Rows are points. Examples show where two turns around zero, p and q, send a point. Write where each new point lands after one turn and then the other. Backwards means that the second turn is done in reverse. Each puzzle has new turns, and all numbers are rounded.
In the rows, 128 means zero.

Turn p:
[147  90] => [169 141]
[ 92 113] => [137  90]
[136  99] => [158 131]
[164 141] => [121 166]
[101 197] => [ 56 112]
Turn q:
[96 86] => [149  80]
[124 179] => [ 81 149]
[163 118] => [154 154]
Where do these land?
q, then p: [104 175] => [118  76]
p, then q: [123 143] => [123 113]
p, then q: [138  82] => [148 170]
p, then q: [ 92 148] => [144  90]
q, then p: [183  92] => [107 190]

Turn p:
[206 126  95 139] => [179  88 162  84]
[129 132 176 164] => [139 121 144 185]
[ 99 184 140 151] => [150 185 128 159]
[104  98 112 117] => [105 118  95 117]
[102 100 116  69] => [ 68 129 111  94]
Turn q:
[ 82 114  81 152] => [126 195 106 118]
[202 159  93 103] => [205 102 168 124]
[113 120 195  90] => [ 87  68  98 125]
[114  90 120 137] => [122 149 103 153]
[145 169 151 175] => [102 128 191 124]
[110 115 129 110] => [124 126 100 124]
Where do these land?
q, then p backwards: [146 102 114 139] => [118 143 145 155]
q, then p: [112 167 137  86] => [ 82 113 129  92]
q, then p: [ 82  89 137 153] => [150 176  88 127]
q, then p: [138 174 182  81] => [ 62  79 107 118]
q, then p: [122  77  88 124] => [188 140 131 105]
q, then p backwards: [167 159 110 185] => [167 182 167 116]
